Every row gives one point. The ring and each string are closed loops that go straight from each point to the next, and from the last back to the first. Before rounding, they use only three directions, however many columns there are. How many times does the string pass through the ring? Passing back the other way cancels.

Ring:
[[  2  43  41  36]
 [-40  50  14  21]
 [-48  30 -26  12]
 [-22  -5 -48  11]
 [ -6 -52 -19   2]
 [  5 -53  37   5]
 [ 22   4  52  31]]
String, 20 rows:
[[ 16   5 -53  30]
 [ 26 -23 -80  25]
 [ -2 -63 -46   0]
 [ 40 -52 -38  21]
 [ 23 -31  -7  20]
 [ 12 -14   4  22]
 [ 36 -28  17  26]
 [ 47 -46  58  25]
 [ 23 -29  73  20]
 [-24 -19  72   4]
 [  6  18  68  28]
 [-17  31  67  23]
 [-30  14  33  13]
 [  7  22   2  31]
 [ 11  66  -7  47]
 [-29  69 -12  32]
 [-95  56 -17   0]
 [-86  16 -15  -9]
 [-61 -10   2  -8]
 [-18   0 -13  13]]
Times through: 2

Ring:
[[ 39   1  12 -30 -33  -2  58  -8]
 [ 35  19  10 -34 -29 -45  31   3]
 [ 18  24   9 -30 -10 -46  -1   2]
 [ -5  19  -1 -20  12 -21 -25  -9]
 [-19  -2 -18  -8  19  29 -12 -29]
 [ -3 -14  -8 -11   6  53  21 -32]
 [ 23 -11   9 -21 -16  39  50 -21]]
String, 21 rows:
[[ 20  14 -28 -24 -29 -44  34  -8]
 [ 19  10   6 -26 -13 -15  20  -8]
 [ 26  14  29 -31 -11 -15  15  -1]
 [ 14   7  -1 -23 -11  -7  19 -12]
 [ 21  14 -12 -26 -23 -36  26  -6]
 [ 27  26 -16 -31 -31 -73  22   3]
 [ 27  38  21 -37 -14 -79 -10  15]
 [ 16  37  30 -34   3 -62 -30  12]
 [  3  28 -10 -24  -1 -56 -19  -1]
 [  1  15 -32 -18  -8 -36   3 -13]
 [  4  10  -9 -20  -2 -11   4 -13]
 [ -1  14  12 -21  13  -4 -19 -10]
 [-12  20  27 -21  32  -1 -50  -7]
 [-20  24  17 -18  37 -14 -64  -7]
 [-15  23 -14 -16  18 -33 -40 -10]
 [ -1  14 -36 -16  -8 -35   3 -15]
 [  7  13  -6 -21  -4 -18   3 -11]
 [ 11  15  18 -26   1 -13  -4  -5]
 [ 21  29  44 -35   3 -39 -20  10]
 [ 29  33  22 -37 -17 -67   0  12]
 [ 30  26 -16 -32 -35 -75  27   4]]
Times through: 2
String (28 x 8):
[[ -6  -3 -43 -10  -7   8  22 -29]
 [-21 -17 -42  -1  11  54  13 -42]
 [-19 -24  -1  -4  26  95   6 -42]
 [-10 -25   2  -7  18  94  20 -41]
 [  4 -15  26 -16  12  72  18 -27]
 [ 10  -7  20 -20   3  44  21 -21]
 [ 11  -5  -2 -19  -8  24  30 -21]
 [ 11  -6 -28 -16 -20  10  43 -24]
 [ 13  -6 -30 -16 -22   8  47 -24]
 [ 20 -14 -13 -18 -23  33  59 -26]
 [ 29 -23  26 -22 -17  73  67 -26]
 [ 26 -17  42 -24  -6  70  47 -21]
 [ 18  -6  23 -23  -5  39  30 -18]
 [ 13  -1   3 -21  -7  16  25 -17]
 [ 10  -5 -15 -17 -13  17  35 -23]
 [  6 -12 -27 -13 -14  29  42 -30]
 [ -2 -21 -28  -8  -5  57  41 -38]
 [ -8 -22   0  -8  15  83  20 -38]
 [-10 -16  12 -10  23  78   4 -33]
 [  0  -4  16 -17  14  42   2 -22]
 [  2   0 -12 -16  -1  14  14 -21]
 [-12  -5 -37  -8   3  19  11 -31]
 [-26  -8 -54  -1  12  28   1 -39]
 [-38 -10 -28   1  36  58 -27 -41]
 [-37  -9 -18  -1  40  61 -31 -39]
 [-14  -3  18 -13  30  51 -21 -25]
 [ -4  -1  11 -16  16  34  -5 -21]
 [  0   0 -15 -15   0  13  12 -22]]
Times through: 4

Ring:
[[ 26 -17 -12 -29  12  12  41 -27 -25 -13 -42]
 [ 28   9  20 -18  21  28  51 -15 -11 -32 -37]
 [ 24  37  45   7  20  38  43   1   0 -57  -8]
 [ 16  47  46  26  12  33  25   9   0 -69  19]
 [  0  40  31  40   0  13   2   8  -8 -67  37]
 [-18  10  -2  35 -11 -17 -15  -8 -25 -43  30]
 [-16 -21 -33  12 -14 -30 -14 -25 -39 -18   9]
 [ -4 -36 -47  -7 -13 -27  -4 -33 -44  -6  -8]
 [ 13 -38 -44 -25  -4 -13  16 -35 -41  -2 -27]]
String (27 x 11):
[[ 60  16   0 -11   1  50  36   3 -15 -59  18]
 [ 62  37  28  -6  12  64  48  11  -3 -71  14]
 [ 43  18  -1   3  -4  36  20   3 -17 -60  30]
 [ -3  22  34  12  18   8  29 -11  -8 -38 -20]
 [-12  39  60  22  26  12  35  -6   2 -46 -24]
 [  8  11   8   9   4   8  17 -10 -18 -40   2]
 [ 35  38  12  28 -10  36   4  16 -12 -79  61]
 [ 12  63  42  57  -7  31  -5  26  -1 -95  75]
 [-29  49  55  53   9  -2   1   4  -2 -62  22]
 [-32  24  39  30  15 -14  12 -14 -10 -35 -15]
 [ 15  10 -11  19 -13   8  -4  -2 -25 -52  39]
 [  7   8 -23  32 -24  -3 -23   0 -31 -55  61]
 [-31  -1 -22  43 -23 -36 -37 -12 -35 -38  46]
 [-51  -2  16  25  10 -42   0 -30 -22 -11 -30]
 [-18  -4   1  12   4 -19   7 -23 -25 -21 -15]
 [-41 -30 -27  10  -5 -52 -12 -39 -40   3 -23]
 [-13 -54 -73  -6 -25 -46 -22 -40 -56   4   1]
 [ 35 -44 -83 -15 -34  -7 -15 -22 -54 -21  36]
 [  8 -18 -25  -6  -5  -7  10 -23 -33 -20  -7]
 [-12 -18  -7  -8  10 -19  21 -33 -28  -5 -42]
 [-13 -29 -11 -20  15 -23  29 -42 -30   8 -63]
 [  7  -8  -6  -6   6  -1  22 -22 -25 -22 -20]
 [ 34 -17 -29 -20  -3  14  23 -19 -31 -26  -6]
 [ 50 -28 -31 -46   7  25  47 -28 -30 -13 -38]
 [ 14  -9  22 -38  36  14  69 -35 -12  -2 -90]
 [ -2   7  35 -13  32   7  52 -26  -8 -16 -66]
 [ 18   5   1   0   3  13  21 -12 -20 -38  -2]]
Times through: 2
String (27 x 11):
[[-23   2 -23  44 -26 -30 -38  -8 -35 -44  55]
 [-37 -12 -26  35 -20 -44 -34 -20 -38 -25  28]
 [ -2 -25 -57  18 -32 -27 -33 -17 -47 -29  46]
 [ 12 -20 -45   5 -22 -10 -13 -17 -41 -30  30]
 [ 11 -11 -25   2 -10  -3   3 -17 -32 -30  11]
 [-16  -7   2   3   9 -17  16 -27 -24 -15 -29]
 [-28 -46 -34 -17   4 -46  10 -50 -42  20 -57]
 [  1 -58 -60 -33  -6 -32  11 -48 -50  18 -44]
 [ 35 -50 -70 -36 -15  -4  12 -34 -49  -4 -12]
 [ 41 -26 -47 -23 -12  12  15 -20 -38 -24   5]
 [ 22 -13 -18 -14   1   7  23 -21 -28 -24 -13]
 [ -1  -6  10 -11  18  -2  35 -27 -19 -14 -47]
 [-11   3  24  -3  22  -5  36 -26 -14 -16 -49]
 [ -6   5  40 -16  37   5  57 -30  -7 -11 -78]
 [ 31  14  34 -25  31  36  66 -16  -4 -30 -54]
 [ 55  26  30 -19  22  57  61  -1  -3 -53 -19]
 [ 50  23  11  -4   5  46  35   3 -11 -60  15]
 [ 26  16   9   4   3  24  23  -4 -15 -49   9]
 [ -6  17  30  10  17   4  28 -14 -10 -34 -23]
 [ -4  50  70  25  28  24  39   1   7 -57 -16]
 [ 16  71  71  41  16  45  28  22  11 -88  33]
 [ 23  59  43  42   0  40  10  23   0 -89  57]
 [ 34  41   9  36 -15  36  -4  20 -13 -86  76]
 [ 16  21   4  23  -7  15   3   2 -18 -58  37]
 [-12  18  22  23   7  -4  10 -10 -14 -40   0]
 [-37  27  33  43   6 -20  -3  -9 -12 -42   6]
 [-43  20  16  51  -6 -31 -22  -9 -20 -43  27]]
Times through: 4

Ring:
[[ 12   2 -50   4 -39  -8 -15   9  26  23  18  22  33 -10]
 [ 25   4 -34  34 -11 -25   0  20  -5  21  43   8  44 -33]
 [ 20  -6 -13  47   5 -21   1  24 -10  37  51   7  24 -35]
 [  1 -19   9  37  11   3 -12  18   8  65  39  16 -19 -17]
 [ -5  -2   9   8  11  21 -28 -11  20  61  10  23 -29  -9]
 [ -3  15  -9 -14  -2  24 -35 -28  27  44  -9  26 -14  -6]
 [  0   7 -42 -19 -38  13 -30 -12  42  32  -6  31  10   3]]
String, 32 rows:
[[  4   5 -59 -18 -53   3 -25  -3  44  22  -1  30  27   3]
 [ -6 -15 -67 -20 -74   8 -26  12  65  35   1  39  15  20]
 [  1  -7 -42  -3 -41   4 -22   8  40  38  11  29  11   2]
 [  8   4 -29   6 -18   1 -19   0  20  34  15  21  14 -13]
 [ 15  18 -29   5 -10  -3 -18  -9   9  23  13  16  27 -22]
 [ 12  22 -47 -14 -30   1 -24 -15  24  15  -1  22  33 -13]
 [-10  -1 -63 -40 -70  21 -38 -10  71  33 -20  43   7  24]
 [-13  -1 -51 -40 -59  27 -41 -15  69  40 -23  43  -6  24]
 [ -2  22 -37 -35 -30  24 -40 -33  42  29 -23  32   4   3]
 [  6  25 -21 -15  -6  14 -31 -29  19  29  -7  22   8 -14]
 [  6  16 -15  -4  -2  11 -27 -19  16  35   2  20   4 -15]
 [ -4   0 -11  -2  -9  17 -28  -9  29  51   5  26 -14  -3]
 [ -9  -5  -2  -2  -5  24 -31 -10  32  60   3  28 -28   1]
 [ -1  -3  -6   8  -2  13 -24  -4  21  52  13  23 -13  -9]
 [ 10  15   1  14  18   6 -21 -14   0  41  16  14   0 -26]
 [  1   2  18  20  26  14 -22  -9   4  59  19  16 -23 -21]
 [-19 -35  32  28  16  27 -25  13  28  95  27  26 -64   3]
 [-15 -33  24  29  11  22 -22  16  27  88  30  25 -53   1]
 [-19 -41  20  28   2  23 -22  23  35  93  30  29 -58   8]
 [ -7 -21   3  20  -3  14 -20  12  26  69  25  24 -28  -3]
 [  2  -6  -6  17  -1   7 -19   3  16  52  21  20  -9 -12]
 [  8  10   3  18  17   6 -19 -10   1  44  19  14  -3 -25]
 [  3   0  -6  12   2   9 -21  -3  15  49  17  20  -7 -14]
 [ -8 -14  -5   7 -10  18 -26   3  33  63  13  28 -25   1]
 [-13  -2   6  -8   2  32 -37 -19  35  65  -4  30 -39   3]
 [ -4  32   6 -27  17  35 -45 -52  21  43 -25  25 -24 -10]
 [  1  37 -10 -31   5  29 -43 -51  21  31 -26  24  -6 -12]
 [ -7  21 -25 -37 -21  32 -44 -39  44  37 -28  33 -11   6]
 [-10  -1 -33 -24 -38  24 -36 -13  53  46 -12  36 -11  13]
 [  2   2 -27  -1 -21   8 -24  -3  28  39   9  25   5  -6]
 [ 13  18 -28   1 -10   0 -20 -12  12  24   9  18  23 -20]
 [  8  15 -50 -16 -38   4 -26 -11  33  20  -2  26  28  -5]]
Times through: 2
String (23 x 14):
[[  9  11 -20   6  -6   3 -20  -8  13  34  13  18  11 -18]
 [  8  31 -18 -16   1  15 -32 -35  14  26 -10  20   9 -18]
 [ -1  36  -9 -33   5  31 -44 -52  24  33 -28  26 -10  -9]
 [-12  11  -8 -27  -9  35 -43 -33  41  52 -20  33 -28   6]
 [ -3   0 -15  -3 -14  17 -28  -8  31  49   4  27 -11  -2]
 [  7  22 -16  -6   0  11 -28 -24  14  31   0  20   7 -18]
 [  4  32 -23 -27  -8  21 -38 -41  24  26 -19  25   6 -11]
 [-13   4 -41 -40 -47  31 -43 -23  63  42 -25  41 -11  20]
 [ -6  -6 -40 -15 -43  15 -29  -2  49  42  -1  34  -1  10]
 [  3  -3 -33   1 -28   4 -21   3  31  38  13  25   9  -4]
 [ -1 -19 -55  -1 -60   0 -18  22  50  38  17  32  16  10]
 [ 21   0 -61  17 -44 -24  -3  23  17  13  33  17  55 -19]
 [ 30  16 -40  28 -10 -27  -1  10 -10   9  37   6  56 -39]
 [ 15   8 -22  18  -4  -7 -13   2   4  31  25  14  21 -25]
 [  6  -8 -22  18 -16  -2 -14  12  19  43  26  20   8 -12]
 [ 31  19 -26  35   6 -26   0   7 -21  13  40   2  50 -45]
 [ 38  16 -36  45   0 -39   8  19 -26   6  52  -1  66 -51]
 [ 32  17 -37  33  -6 -30   1  12 -15   9  41   4  58 -42]
 [ 16   8 -28  17 -10  -9 -12   3   6  27  25  14  27 -24]
 [  2 -13 -36   9 -34   0 -16  16  33  42  21  26  10  -2]
 [ -3 -16 -62 -11 -67   4 -22  16  57  35   8  35  17  15]
 [ -6   0 -67 -35 -71  15 -34  -6  66  28 -15  40  15  20]
 [  9  19 -31  -9 -16   6 -26 -18  20  25   0  22  18 -14]]
Times through: 0

Ring, 6 rows:
[[-36 -25   5 -46 -31   2  40  -8  26  -2  11   3  -6   7]
 [-19  -7  -3 -12  -4  20  29  19  27  10 -13   1   9  -8]
 [  6  19  -6  46  35  31 -10  31   2  20 -35  -8  13 -22]
 [ 12  29   1  71  45  20 -40  14 -31  14 -30 -18   2 -17]
 [-13  14  13  35   6  -8 -33 -21 -51  -5   6 -24 -12  13]
 [-33 -10  14 -15 -24 -15   1 -30 -25 -12  22 -14 -16  21]]
String (30 x 14):
[[ -8 -16 -12 -19  11  39  44  31  69  21 -32  18   8 -35]
 [ -7  -9  -7  -4  13  31  25  20  44  17 -26  10   3 -27]
 [-23  -2   5  -4 -10   5  11   2  -4   1   1 -10   2   7]
 [-39  -6   8 -23 -32  -5  25   1 -10  -5  16 -14   7  25]
 [-24   1   6   0 -10   2   7   1 -13   0   3 -13   2  11]
 [-11  -1  -1   6   8  19  11  13  15  10 -16  -2   3 -12]
 [  3  -2 -13  10  28  44  26  39  55  26 -43  12  13 -39]
 [  1  12  -9  28  27  36  11  42  23  22 -37  -2  20 -24]
 [  2  24  -5  49  31  28 -10  37  -8  18 -32 -14  19 -13]
 [ -9  26   5  49  15   6 -24  14 -44   5 -10 -27  11  10]
 [ 26  42  -7  95  66  38 -43  41 -22  26 -52 -17  17 -31]
 [ 29  29 -10  79  69  45 -32  36   6  29 -57  -4   8 -46]
 [ 12  18  -4  52  43  29 -21  19   0  18 -36  -6   2 -29]
 [ -9  10   4  27  12   9 -12   2 -17   5 -10 -13  -1  -2]
 [-14  23  13  46   7  -9 -37 -10 -65  -5   6 -32  -3  21]
 [  6  41  13  90  37  -4 -71 -10 -87   0  -8 -38  -6  10]
 [ 21  35   3  91  58  18 -62   3 -47  13 -32 -22  -7 -21]
 [ 10  19   0  55  41  21 -31   7 -15  13 -29 -10  -4 -22]
 [ -4   6   0  24  19  18  -6   7   2  10 -19  -5  -2 -15]
 [-11  21  11  43  10  -4 -32  -7 -53  -2   1 -27  -3  14]
 [  8  42   9  90  41   4 -64   2 -75   5 -16 -35   0   4]
 [ 10  38   5  83  42  12 -53  11 -57  10 -23 -29   4  -4]
 [ -8  18   5  39  15   7 -22   5 -32   5  -9 -20   2   3]
 [  7  13  -5  40  36  30 -10  22   9  18 -34  -3   5 -27]
 [ 23  19 -14  57  59  51  -8  45  32  32 -59   4  13 -50]
 [ 14  20 -12  49  47  45  -2  47  24  28 -50  -1  19 -37]
 [-15  16   1  24   5  13   2  25 -17   9 -11 -18  17   7]
 [-27   7   8   7 -14  -3   2   3 -29  -2   8 -21   7  21]
 [-29  -1   3 -11 -17   7  24  15   1   3   1 -11  12  12]
 [-28 -15  -5 -33 -17  22  51  28  44  11 -10   6  16  -5]]
Times through: 1
String, 28 rows:
[[ 23  38  -8  86  62  39 -35  42 -14  27 -51 -14  17 -32]
 [ 35  30 -14  83  77  53 -30  44  17  34 -67   0  11 -56]
 [  8  15  -3  45  37  27 -17  17   1  17 -32  -6   2 -25]
 [  1   9  -1  32  26  21 -11  10   0  12 -23  -6  -1 -18]
 [ 14  17  -2  55  45  27 -28  11  -4  17 -35  -6  -4 -30]
 [  5  27  10  68  34   2 -55 -13 -56   2 -12 -25 -12  -3]
 [-18  22  21  46   0 -25 -53 -35 -89 -15  21 -38 -17  32]
 [-18  11  17  29  -1 -17 -37 -33 -61 -11  16 -26 -19  20]
 [ -8   0   5  16  12   8 -11 -12  -7   3  -8  -6 -13  -9]
 [-22  -2  15   8  -8 -14 -20 -35 -38 -11  17 -17 -22  15]
 [-41   2  27   2 -35 -40 -29 -53 -82 -26  46 -35 -23  50]
 [-37   6  23   7 -29 -32 -24 -39 -73 -21  37 -33 -15  44]
 [-24   5  13  13  -9 -11 -15 -19 -40  -7  13 -21  -9  19]
 [ -5   2   2  21  18  15  -9  -2   0   8 -15  -5  -8 -15]
 [  2   5  -1  28  27  21 -10   4   6  12 -23  -2  -6 -23]
 [ 10  26   7  71  41   8 -55 -10 -49   6 -18 -22 -12 -10]
 [  5  36  11  80  35   0 -62  -8 -73   2 -11 -33  -6   5]
 [ -5  30  10  62  20  -2 -45  -4 -65   0  -4 -31  -1  12]
 [ -4  17   4  40  20  11 -21   6 -25   7 -14 -16   1  -4]
 [ 14  14  -8  46  45  37 -11  26  17  22 -42   0   4 -37]
 [ 29  26 -14  72  69  52 -20  46  23  34 -63   1  14 -52]
 [ 17  29  -9  67  52  39 -20  42   0  26 -48  -9  18 -31]
 [-11  23   4  41  11   7 -17  16 -37   6  -9 -24  12  10]
 [ -9  19   2  35  13  12 -10  19 -23   8 -14 -19  12   3]
 [-14  10   4  21   5   8  -5   8 -18   5  -7 -15   4   4]
 [ -2   7  -3  24  22  25   1  19  12  15 -26  -3   5 -19]
 [-10  13   2  28  12  12  -8  12 -16   7 -12 -14   6  -1]
 [  2  29   0  58  30  19 -23  26 -28  14 -25 -21  14  -6]]
Times through: 2
